Rows are points. Any point is a mix of the corners, with weights that add up to 1. It lies inside the corners' shape when no weight is negative. Is each point inside? If not, which corners have a negative weight?

Corners:
(1): [-1.95 -0.22]
(2): [2.43 2.14]
(3): [-0.58 -3.57]
Points:
[-0.52 -3.25] => inside
[-0.77 -1.65] => inside
[2.10 1.82] => inside
[2.15 2.90] => outside (3)
[-0.43 -3.07] => inside
[-0.52 -3.23] => inside
[-1.15 -0.76] => inside

Corners:
(1): [-2.69 -4.10 -2.20 -4.16 -0.24 -0.34 -0.23  3.46]
(2): [-4.19  0.39 -2.04 -2.85  1.50  4.20 -0.33 -3.24]
(3): [-3.04  0.71  2.29 -0.02 -0.63 -2.90 -2.15  0.91]
(4): [ 2.96 -0.84  1.47 -4.31 -0.27 -1.24 -4.38  1.04]
(5): [ 1.63  1.58 -0.45 -3.38 -3.20 -0.94  1.32 -5.19]
(6): [ 0.62  0.18  0.69 -0.83 -4.75  2.15 -0.80 -2.59]
(7): [-0.42  2.07 -0.63  5.81 -0.71 -1.98  1.68 -2.47]
(8): [ 0.67 -0.31  6.56  1.09  2.23 -2.27 -1.28 -0.24]
(9): [-1.71  2.62 -2.51 -3.75  0.37  1.81  1.50  0.20]
Points:
[-1.23 -0.29  0.72 -0.07  0.74 -0.58 -0.71 -1.46] => outside (6, 9)
[-2.12 -0.38 -1.23 -2.18 -1.07  1.55 -1.21  0.34] => outside (5, 8)
[-0.65  1.57 -0.24 -0.86 -2.52  1.18 -1.67 -3.94] => outside (1, 8, 9)
[-1.82 -1.91 -0.76 -2.64 -0.47  0.16 -0.42  0.96] => inside
[-0.07  0.12  1.00 -1.64 -1.16 -1.63 -0.71 -0.60] => outside (2)
[-0.80 -0.26 -0.06 -1.49 -0.36 -0.69 -0.58  0.19] => inside
[ 0.82  1.67  2.57 -3.11 -1.37 -0.65 -1.25 -0.70] => outside (1, 2, 7)

Corners:
(1): [ 2.23  1.33  0.77 -5.75 -2.69  1.07  3.80 -1.97  3.60 -0.55 -0.92 -0.47
 -0.40  4.38]
(2): [-2.13  1.41 -2.55 -1.98 -0.53  0.84 -0.97 -3.40 -1.36 -2.94 -1.78 -1.40
  4.39 -0.23]
(3): [-3.23  0.75 -3.26  1.88  1.10 -1.66  1.90  5.08 -1.18  3.57  0.37  1.25
 -1.15 -3.15]
(4): [ 1.79  2.05 -2.81  8.29  3.72 -2.10 -1.19  0.95 -5.84  1.85 -0.82 -1.51
  4.00  0.62]
(5): [-3.61  0.38 -0.27  0.25  0.94 -3.01 -4.50  3.33 -0.84  1.32 -2.40  0.60
 -2.34 -2.54]
(6): [ 1.32 -0.82  2.81 -3.56 -2.38  1.53  0.28 -2.54  0.46  1.82  3.01  1.43
  0.02  2.27]
(7): [ 3.26  1.23  0.51 -1.08 -1.24 -0.65  3.18 -0.80  1.30 -0.05  0.61 -0.26
  0.78 -1.13]
(8): [-0.57  0.43 -1.38  1.05  4.61 -1.03 -4.13  2.16 -5.32 -1.54 -0.16 -2.56
  0.74  0.07]
(9): [-0.29  2.01  2.01  1.64 -0.49 -1.13  1.84  1.99 -2.76  0.07 -0.94  0.89
 -1.91 -0.72]
(10): [-3.44  0.36 -1.99 -1.32  1.59  0.76 -1.69  0.85  2.79 -2.24 -1.46  3.72
  2.71 -4.18]
(11): [ 1.91  0.15  0.70  1.11 -3.80  1.49  5.59 -0.94  0.23 -4.32  2.58 -1.54
 -1.04  2.47]
(12): [-1.74 -1.15  1.42  3.22 -2.14 -3.13  0.38  5.32 -2.85  3.27  0.25  1.01
  0.62 -0.65]
(13): [ 0.13 -0.89 -1.39 -3.53 -1.05  5.07 -2.37 -2.40  0.44 -2.96 -1.68 -1.42
  2.28  1.11]
(14): [ 2.20 -1.49  0.92 -1.58 -1.24  0.46  2.43 -2.77 -0.45 -0.31 -2.55  0.65
 -0.61  2.40]
(15): [-2.38 -1.21 -0.78  5.90  3.88 -1.74 -1.16  2.31 -3.17  2.61 -0.96 -4.10
  2.67  1.08]
Points:
[-0.81  0.43 -0.99 -0.13  0.96 -0.01 -1.48  0.14 -1.74 -0.18 -1.08 -0.48
  1.63 -0.22] => outside (11)
[-1.94 -0.63 -0.27 -3.37 -0.53  0.55 -1.60 -0.12  0.86 -0.03 -1.65  0.41
  0.06  0.38] => outside (4, 7, 9, 11)
[-0.47  0.43 -0.52 -0.73 -0.43 -0.09  1.06  0.60 -0.27  0.92  0.12  0.31
  0.20  0.16] => inside
[-0.35  0.30 -0.47  0.38  0.11 -0.20  0.77  1.13 -0.07 -0.03 -0.16  0.41
  0.50 -0.63] => outside (2)
[-1.51  0.49 -1.98  0.43 -0.25 -0.24  0.99  0.51  0.11 -0.43 -1.00 -0.09
  1.79 -1.08] => outside (6, 8, 9)
[-0.35  1.18 -1.78  2.23  1.09 -0.30  0.17  1.06 -1.99 -0.51 -0.74 -0.95
  2.27 -0.34] => outside (5, 6, 14)
